Each row is a point. Each copy is the shape, with its points in the same order, turned, moved and blurred by noise. Say if it was mirrored as well.

Shape (8 x 2):
[[-62   5]
 [ 47  36]
 [  3  -5]
 [-59 -23]
 [-61  -7]
 [-24  16]
 [ 24  46]
 [ 41  45]]
Copy 1, 8 rows:
[[-46  56]
 [ 48  -8]
 [ -2   0]
 [-63  34]
 [-60  49]
 [-19  29]
 [ 38   1]
 [ 52  -3]]
Copy 1 is: only turned
Copy 2 (8 x 2):
[[-67   9]
 [ 31 -53]
 [ -1  -2]
 [-56  32]
 [-63  19]
 [-31 -14]
 [  7 -56]
 [ 27 -62]]
Copy 2 is: mirrored
Copy 3:
[[-67 -30]
 [ 54  15]
 [  4 -24]
 [-51 -56]
 [-57 -37]
 [-22  -7]
 [ 21  23]
 [ 46  18]]
Copy 3 is: only turned
Copy 4:
[[-22 -29]
 [ 56  60]
 [ -4  23]
 [-42 -25]
 [-26 -32]
 [ -4   3]
 [ 49  38]
 [ 50  54]]
Copy 4 is: mirrored

Shape:
[[ 13   3]
 [ 35 -25]
 [-29  19]
 [-34   7]
 [-12  86]
 [ 32 -27]]
Copy 1 (6 x 2):
[[ 10 -17]
 [-12 -36]
 [ 26  32]
 [ 16  37]
 [ 95  11]
 [-17 -35]]
Copy 1 is: only turned
Copy 2:
[[ 26 -13]
 [ 54  10]
 [-19 -22]
 [-22 -10]
 [-13 -89]
 [ 47  13]]
Copy 2 is: mirrored

Shape, 6 rows:
[[ 12  19  26]
 [-72 -20 -47]
 [-44 -24 -33]
 [ 27  -7  11]
 [-27  12  34]
 [  7  44 -27]]
Copy 1, 6 rows:
[[-20  -3  31]
 [  0  35 -79]
 [ -6  10 -60]
 [-14 -32  14]
 [-42  23   7]
 [ 33  17  16]]
Copy 1 is: only turned
Copy 2 (6 x 3):
[[ 11   4 -26]
 [-95 -27  22]
 [-65 -19  26]
 [ 14  13   4]
 [-11 -33 -29]
 [-37  39 -31]]
Copy 2 is: mirrored
Copy 3:
[[ 20   1   2]
 [-51 -71 -34]
 [-46 -53 -13]
 [ -3   0  29]
 [ 33 -43 -10]
 [-16  23 -32]]
Copy 3 is: mirrored

Shape (7 x 3):
[[ 41  36  -3]
 [-26  13   9]
 [-34  64  11]
 [  7 -37  11]
 [ 21  -2  39]
 [-28  31 -50]
 [ 95  -8  -8]]
Copy 1:
[[-12 -46 -12]
 [ -2   0  39]
 [-36 -32  69]
 [ 39  13   0]
 [ 36 -30  15]
 [-57  18  20]
 [ 19 -49 -66]]
Copy 1 is: mirrored
Copy 2, 7 rows:
[[ 34  21  46]
 [-28  21  -5]
 [-33  70  -2]
 [-18 -29  11]
 [-10  -7  38]
 [ 13  33 -35]
 [ 60 -27  66]]
Copy 2 is: only turned
Copy 3:
[[ 54 -24  18]
 [ 15  32  19]
 [ 36  47  45]
 [  2  -3 -30]
 [ 33   6 -31]
 [-12  -6  54]
 [ 61 -79 -32]]
Copy 3 is: mirrored

Shape, 8 rows:
[[-61 -29  46 -39]
 [-26 -30 -33  50]
 [ 39  56  68 -35]
 [-19  67  36  32]
 [-35  36  42  12]
 [ 22  45 -28 -26]
 [-33 -35   0 -37]
 [ 45  17 -16  14]]
Copy 1, 8 rows:
[[ 19 -92 -21   6]
 [ 42  20 -42 -20]
 [-69 -35  37  68]
 [-44  -1 -49  62]
 [-18 -30 -43  48]
 [-58  11   8 -16]
 [ 12 -59  -2 -27]
 [-21  36  22   5]]
Copy 1 is: only turned
Copy 2 (8 x 4):
[[-76  31  -8 -32]
 [-17 -22  36  56]
 [ 45  -1 -38 -81]
 [ 16 -41  37 -59]
 [-14 -21  25 -54]
 [ 50  38  22 -12]
 [-44  42  -5   7]
 [ 53  -3  -4  15]]
Copy 2 is: only turned

Shape (7 x 4):
[[ 59 -40  12 -33]
 [ 13  43  82 -26]
 [-24  34 -57   3]
 [-60  36  16  11]
 [-14  -6  -8 -46]
 [-25 -10  40  35]
 [-13 -66   8  43]]
Copy 1:
[[-11  16 -73  54]
 [-68  35  25  32]
 [ 69  37  12  -9]
 [ -2   9  42 -33]
 [  6  37 -37 -13]
 [-11 -41  11   3]
 [ 19 -64 -36   5]]
Copy 1 is: mirrored
Copy 2:
[[-23   9 -79  54]
 [-52  95 -10  23]
 [ 23  -8  -5 -49]
 [-33  22  42 -29]
 [-40   2 -40 -20]
 [-32  10  35  34]
 [-23 -47  13  58]]
Copy 2 is: mirrored
Copy 3, 7 rows:
[[ 43 -60  26 -44]
 [-46 -30 -42 -87]
 [ 30   6 -51  41]
 [-33  40 -43  -3]
 [ -9 -30   6  13]
 [  0  39  -5 -44]
 [ 36  47  53 -30]]
Copy 3 is: only turned
Copy 4:
[[ 35  16  -1 -54]
 [ 28 -48  73  25]
 [ -4  33 -23  73]
 [-40 -29  20  81]
 [ 18 -17 -26  16]
 [-52  -7  51  14]
 [-82  12   8 -19]]
Copy 4 is: mirrored

Shape (9 x 6):
[[  8 -15 -17  32  -8  33]
 [  7 -10   4 -31 -58  42]
 [ 34 -23 -18  18 -76   4]
 [-21   3   1 -43  15 -45]
 [-46  17  17 -28  23  29]
 [-14 -35  20 -13   2  19]
 [ 29  21  14  21 -21  25]
 [ 20 -15  -2  -4  13 -19]
 [ 35   2 -25  15  38   5]]
Copy 1:
[[-15 -12 -34 -16   6  21]
 [ 30  12  -1 -66  -9  26]
 [ 23  31 -34 -45  47  30]
 [ 37  12  42  18   0 -36]
 [ 17 -34  29   7 -46  -4]
 [  7 -37  28 -26   9   6]
 [-26  22  -7 -18  -4  35]
 [ -9  10  13  -1  23 -26]
 [-40   5 -16   1   6 -35]]
Copy 1 is: only turned
Copy 2, 9 rows:
[[ 32 -35  35  -4 -18 -15]
 [ 52 -48 -34 -44  -7  -3]
 [ 95 -23 -10   7 -12 -25]
 [ -9  45 -12 -22  10  31]
 [-35 -26  -4 -34 -13  39]
 [  5  -8   1 -41 -29 -13]
 [ 22 -41  -9  23   3 -17]
 [ 12  21  12  -3  10 -14]
 [  3  -9  53   2  37 -12]]
Copy 2 is: mirrored
Copy 3 (9 x 6):
[[ 43  -7  18  -6 -24   1]
 [  4 -56  11  43 -20  22]
 [ 14 -76  29 -13 -23 -18]
 [-45  11 -44   9  10 -23]
 [ -7  41 -11  52  -8  10]
 [ 16  -2  -2  22  24  13]
 [ -2  -9  36 -12 -34  21]
 [ -1  -2 -19 -26   2   2]
 [ 24  18 -24 -42 -30  14]]
Copy 3 is: only turned
Copy 4:
[[  8  -9 -19  17  31  32]
 [ 12 -19 -68  27 -22  -1]
 [ 37  23 -74  34  35   4]
 [-13  28   5 -18 -10 -53]
 [-46 -21  11  -4 -35   1]
 [ 13  -7   3  21 -28   3]
 [  4  12 -45 -11   6  40]
 [ 26  20   0 -24   9 -10]
 [ 18  -8   0 -42  34  16]]
Copy 4 is: only turned

Shape, 14 rows:
[[-44 -32 -18  34  36 -17  20 -26]
 [ 21  14  16 -37 -58 -36  28 -26]
 [-38  45  10  -1  69  18 -55   1]
 [ 46 -21   9 -72  15 -44  56 -18]
 [ -9  45  31  23  20 -20 -55   1]
 [-33  -3  62  29  29  -9 -71 -12]
 [-52  19 -10 -26  29  12  10  22]
 [-22  -8 -22  -8   4 -48  22 -11]
 [-30 -15  17 -24 -46  11  18  20]
 [ 24 -11   3 -70 -20 -24  37  39]
 [ 45  11  -2 -20 -11 -13  32  34]
 [-41 -21 -39  26  61  46 -24 -18]
 [-13  -5  26  -6 -24 -14  54  43]
 [-34  10 -12   5  69  39  44 -27]]
Copy 1 (14 x 8):
[[-68  11 -15 -14 -11   1 -45 -18]
 [  5 -31  16 -25  67   2  32  14]
 [-14  10  48  11 -95  16  -7   6]
 [-24  -8   5 -53  41 -76  42  23]
 [ -9  18  31  36 -39  42  25  10]
 [-19   7   5  54 -54  28  25 -45]
 [  0  -2   6 -52 -50  10 -22   9]
 [-33  23   6 -38  23   1 -11  -2]
 [ 31 -33 -30 -33  12  13  -9  -8]
 [ 37   0 -16 -58  27 -42  28  30]
 [ 14   0 -16 -20  22 -20  18  61]
 [-35   1   8  13 -66 -16 -81  -5]
 [  4 -12 -55 -45  15  14  15  23]
 [-66 -35   3 -36 -60 -16 -41  26]]
Copy 1 is: only turned
Copy 2 (14 x 8):
[[ 53  31 -23  23 -13 -61  18 -14]
 [-41 -24  32   9  28 -26 -42 -42]
 [ 41  -8  35 -12  -2 -45  43  85]
 [-24 -39 -16  27 -18 -46 -88  -7]
 [  9 -34  45  -9  -9 -27  61  25]
 [ 38 -51   1 -25  15 -38  77  25]
 [ 37  31  28 -31   1 -47 -17  37]
 [ -2  16   5   9 -16 -68 -10 -22]
 [  4  14   5 -50  34 -14 -29 -25]
 [-33 -12   5 -35 -20 -20 -79 -11]
 [-18  -9  24  -3 -34  12 -43 -10]
 [ 51  54 -34  11   0 -28  38  57]
 [ 24  -1  23 -37 -12 -10 -45 -43]
 [ 80  36   0  34  -1 -33 -22  42]]
Copy 2 is: only turned
Copy 3:
[[  9 -37  26  49  29  15  17  38]
 [-49  18  -5  21 -72  19  -6 -18]
 [-22 -52  -8  -5  70 -32  42 -43]
 [ -8  45  18  70 -65   7  50 -35]
 [-23 -50 -18 -38  10 -36  28 -17]
 [ 18 -72 -20 -45  21  10  34 -18]
 [-34  -1  37  20  52   3  12 -32]
 [-31   0  28  34 -10  11  28  26]
 [-18  25  17  -3  -1  46 -28 -20]
 [-25  76  25  18 -35  13  21 -38]
 [-12  55   9  15 -30 -32  -2 -19]
 [ 12 -28 -19  48  92   1  15   9]
 [ -3  29  57   1 -23   6 -25 -13]
 [  6 -33  28  83  52 -16   0 -30]]
Copy 3 is: only turned

Shape (14 x 8):
[[-15 -53 -57 -60  -6 -21  34 -31]
 [-12  24  -2 -53  11 -36  32   4]
 [ 22 -15   9  53   9  12 -19  23]
 [-57 -50 -59 -22   5  46 -47  -5]
 [ 20  -5  19  12 -11  11  29  45]
 [-22 -73 -53 -89 -29  13 -46 -27]
 [ 47  10  -3  10  16   6  20  18]
 [  0  -3  10   1  53 -14  54   4]
 [-33 -32 -37 -72  -7 -55 -17 -25]
 [ -5  17  17  -7 -12 -14  68  22]
 [ 24  20  22   8   5  -4  13 -22]
 [-10  31 -33  14   1  -1  49 -16]
 [  8  15  45  -8  12   5  51 -17]
 [ 42  29  10 -12  29  20   8  22]]
Copy 1:
[[ 41  -6  56 -87 -12  14  27 -55]
 [-29   0  30 -46   8 -42   7 -24]
 [  6  -6 -44  34  -7  32  17   8]
 [ 45  55  10  -3  21  65   8 -80]
 [ -8 -50 -23  13 -22 -12   4 -28]
 [  2  20  48 -88  23  95   2 -80]
 [-23 -24  -1  20 -36  -5  10  10]
 [ 10 -15  27  15 -22 -43  57  -9]
 [  0  35  33 -92  28  15  30 -42]
 [  7 -36   4 -17 -13 -58   0 -23]
 [-14 -34  21   8  13  -3   9  29]
 [ 41   3  14 -11 -21 -35 -17  10]
 [  1 -46  40  14  16 -35  17   2]
 [-44  -4  20  29 -32  -3   0   5]]
Copy 1 is: only turned
Copy 2, 14 rows:
[[ -4  43   4  16   8  33  28 -90]
 [-33  62 -12 -43 -19 -14  27 -22]
 [ -9 -29  17 -17  32   5 -18  42]
 [ 15 -50  -2  56 -22   5  41 -40]
 [-11  -8   4 -69  36 -16   3   2]
 [ -5 -26  10  30 -35  68  63 -84]
 [-48   5  29 -40  36 -10   0   8]
 [  2  59  21 -24  30 -33   5   6]
 [-18  44 -24  10 -37  56  42 -54]
 [ -6  38  -9 -71  20 -33  -8 -27]
 [-27  23  30 -42  -8  -4 -28   9]
 [-31  30  -3 -14   4 -42 -39 -34]
 [ -1  43  37 -62  -7 -23 -14  -6]
 [-53   8  38 -44   8 -27  18  21]]
Copy 2 is: mirrored
Copy 3 (14 x 8):
[[-57  45   9 -40  38 -52 -58 -23]
 [-35  18   9 -73 -21 -10  -2 -29]
 [ 20  15 -14  40  15 -17  48 -22]
 [-26  48 -34  11  42 -46 -30  68]
 [ 18   9   5  14 -41 -32  13 -37]
 [-27  39 -50 -48  64 -85 -60  32]
 [-12  -9 -16  12 -12 -11  17 -55]
 [-60   9  35  -9 -16 -19  37 -35]
 [-32  58 -17 -85  48 -42 -18   1]
 [ -2  10  45 -28 -40 -10  -6 -41]
 [ -3 -21   6 -15  17  -2  29 -36]
 [-22   9  27  -3   5  29 -19 -25]
 [-15 -37  40 -20 -11 -26  24 -32]
 [-21 -22 -34  -2 -34 -15  28 -32]]
Copy 3 is: only turned
Copy 4 (14 x 8):
[[ 10 -29 -65  19 -63  24 -25 -37]
 [ 51  31 -12  -9 -28   3 -39 -33]
 [-28  12  24  11  45  21  11  18]
 [-39 -65  -8 -24 -60   9 -11  41]
 [ 13  20  38  28  14   8  20 -25]
 [ -2 -95 -59  -1 -57 -31 -30   4]
 [ 24   6  20   8  39  39   0 -27]
 [ 41  48  -5  17 -13  54  -2  -3]
 [  8 -14 -63   0 -51 -22 -66 -11]
 [ 33  52  17  11 -20   8  13 -50]
 [ 22  29 -16 -17  34  12   9 -15]
 [ -2  34  -3 -33 -19  46   3 -48]
 [ 53  47 -11  -5   6  14  33 -16]
 [ 50   0  31 -12  34  30  -2 -10]]
Copy 4 is: only turned

Shape (13 x 9):
[[ 38   0 -63  20 -71  25 -23  41   6]
 [ 21 -21  43 -11  30 -34  -7 -20 -14]
 [-42   4  -3  25 -51  44 -39  44 -45]
 [  4  -9 -23 -54  34 -12   1   0  -1]
 [ -4  19  23 -26   4 -14  -8  -3  31]
 [ 62   7 -15 -17 -36  24  15 -32   7]
 [ 26  16 -25   6  15 -17  13 -47   3]
 [ 32 -30 -13  -2  24   7  38 -32  48]
 [ 26   6   9  42 -32  29 -50  41 -24]
 [ 28  11 -14  -2 -12  -6 -20 -28  22]
 [ 25  -4 -18   7 -61  52 -53   5 -11]
 [ -4 -32  22 -17   7 -42 -26 -44   8]
 [ -9 -11  26  23 -46 -13  11  46 -40]]
Copy 1, 13 rows:
[[ -3  -5   6  55 -54 -75 -28  32 -36]
 [ 16 -16  12 -25  54 -19  16 -14  37]
 [  0  29  29  21 -35  13  26  54 -44]
 [ -2 -21 -33  28  49  -5   0 -37   6]
 [ -2 -19  26  21  21   5 -15 -12  38]
 [ 34  -2  26  29 -14 -71  -2 -53   8]
 [ -5  13  -2  -2  22 -49 -31 -53  21]
 [ 25 -57   4 -11  14 -34 -32 -66   8]
 [ 25  13  46  12  -5 -43  -3  65 -23]
 [ -8 -11  26  22  16 -51 -17 -28  16]
 [  2   3  53  48 -19 -55  19  10 -45]
 [-28 -31  20 -21  44 -26  29 -29  34]
 [ 17  14   5 -17 -40 -13  26  46  22]]
Copy 1 is: mirrored
Copy 2:
[[ 13 -22 -31  50   9  31  -1  68  53]
 [ -8  43  10 -41 -18  18 -24 -20 -30]
 [ 41  32 -25  53  27 -50 -14  37  11]
 [-33 -17  12   2   0  14 -49 -40 -10]
 [-38   4  -1 -18  26   6   6 -17 -20]
 [  9 -22  27 -25  -2  33   8  10  55]
 [  4 -11 -14 -25  -6  40   2 -57  21]
 [ -1 -29  35   1 -20  52  21 -36 -16]
 [ 48  36 -27  14  31  12 -14  59   6]
 [-11   6 -11  -8  12  35   8 -11  30]
 [ 23  31   9  33  34  15  -8  48  57]
 [-41  53   1 -12 -24  22  -1 -33  -2]
 [ 24  19 -31  -1 -30 -40   0  45 -11]]
Copy 2 is: mirrored
Copy 3:
[[ 19  17  27  13  27 -30  95   7  22]
 [ -2  31 -41 -31   0  31 -40  -1  18]
 [-16 -28  46  72   7  23  36  23  23]
 [ 14  35  12 -31  -9 -29 -32   0  -9]
 [-25  33   4 -27  32  12 -13   5 -23]
 [ -5   5  -3 -51  -6 -12  57 -38   4]
 [ -7  63 -24 -25 -31  -1  16 -26 -15]
 [ 12  35 -44 -27   9 -25  -3 -57 -31]
 [ 13   7  24  33  31  46  51   0  41]
 [-23  49  -9 -21  12  -4  29 -18   5]
 [-22  -8  35  15  27   0  58 -20  50]
 [-40  38 -46 -20   8  -2 -32   5  23]
 [ 11 -25 -18  28   5  39  23  49  -1]]
Copy 3 is: mirrored

Shape (13 x 9):
[[-11 -18  33  29 -43  -8  15 -37  41]
 [-32 -14 -32  20 -32  46 -48  39  -2]
 [ 15  49   5  10   8   6 -41 -15  15]
 [-43  55 -54   3 -26  41   9  42  18]
 [ 28 -36  17   8 -32 -41  34  15  29]
 [ 13 -34  35 -38 -35  28  -1   4  16]
 [ 11 -15 -39 -29   6 -25 -25 -51 -17]
 [ 28 -11  15  -1 -15 -45  17   0  61]
 [ -3 -40  31  29   1  50 -36 -24 -10]
 [-33  -3  18 -25   1 -12 -32  -4  10]
 [-20  46  39  16 -31 -17 -23 -18 -11]
 [ 21 -11  -7  49   9 -36   3 -25  15]
 [ -6  42  26  32  26  -8  33  21 -21]]
Copy 1 (13 x 9):
[[  0 -10 -79 -17 -14  -1 -22  -8 -21]
 [ -9  40 -27  -1  40 -33   8  12  72]
 [-32 -10  23 -24  -7 -17  -5 -22  16]
 [ 18 -24 -13  -6  51  -4   0 -42  95]
 [ 29 -23 -40   9  24   5 -49  35 -33]
 [ 42  35 -25   8   6 -44 -29  -9 -21]
 [ 18  18  20  -5 -60   8 -21  35  27]
 [  8 -41 -24  -4   6  -9 -69  16 -26]
 [-29  75 -27   0   0 -15  -1 -13  -5]
 [ -8   0 -13  38 -21 -33  -5  -2  16]
 [-18 -27 -16  -7  -6  -8  41 -18 -13]
 [-30 -11 -17 -10  -4  40 -33  29 -10]
 [-21 -17   5  34  39  43   0 -35  -8]]
Copy 1 is: only turned
Copy 2 (13 x 9):
[[ -1  -9 -21 -12 -49  -1 -19 -26 -73]
 [ 24  -1  62 -17 -27   0  -8  57  -2]
 [ 25   1 -24 -47 -11  33  22  -1   4]
 [ 49   5  44  39 -23  -7  24  -2  33]
 [-45  45 -21  22 -31  19 -33   0 -47]
 [-28 -27  -7   7  13   2  -1  32 -62]
 [  7  53  15 -55  41   9   6 -22 -50]
 [-43  41 -42   8 -38  17   9 -14 -43]
 [  6 -35   3 -65 -10 -21 -38  32 -42]
 [ 31  17 -21 -17   1  -2  22  33 -53]
 [ 61  -7 -33 -11 -15  39 -13   0 -42]
 [ -4  42 -20 -47 -34   6 -33 -28 -22]
 [ 38  19 -55  10  -4  -3 -43 -11  21]]
Copy 2 is: only turned
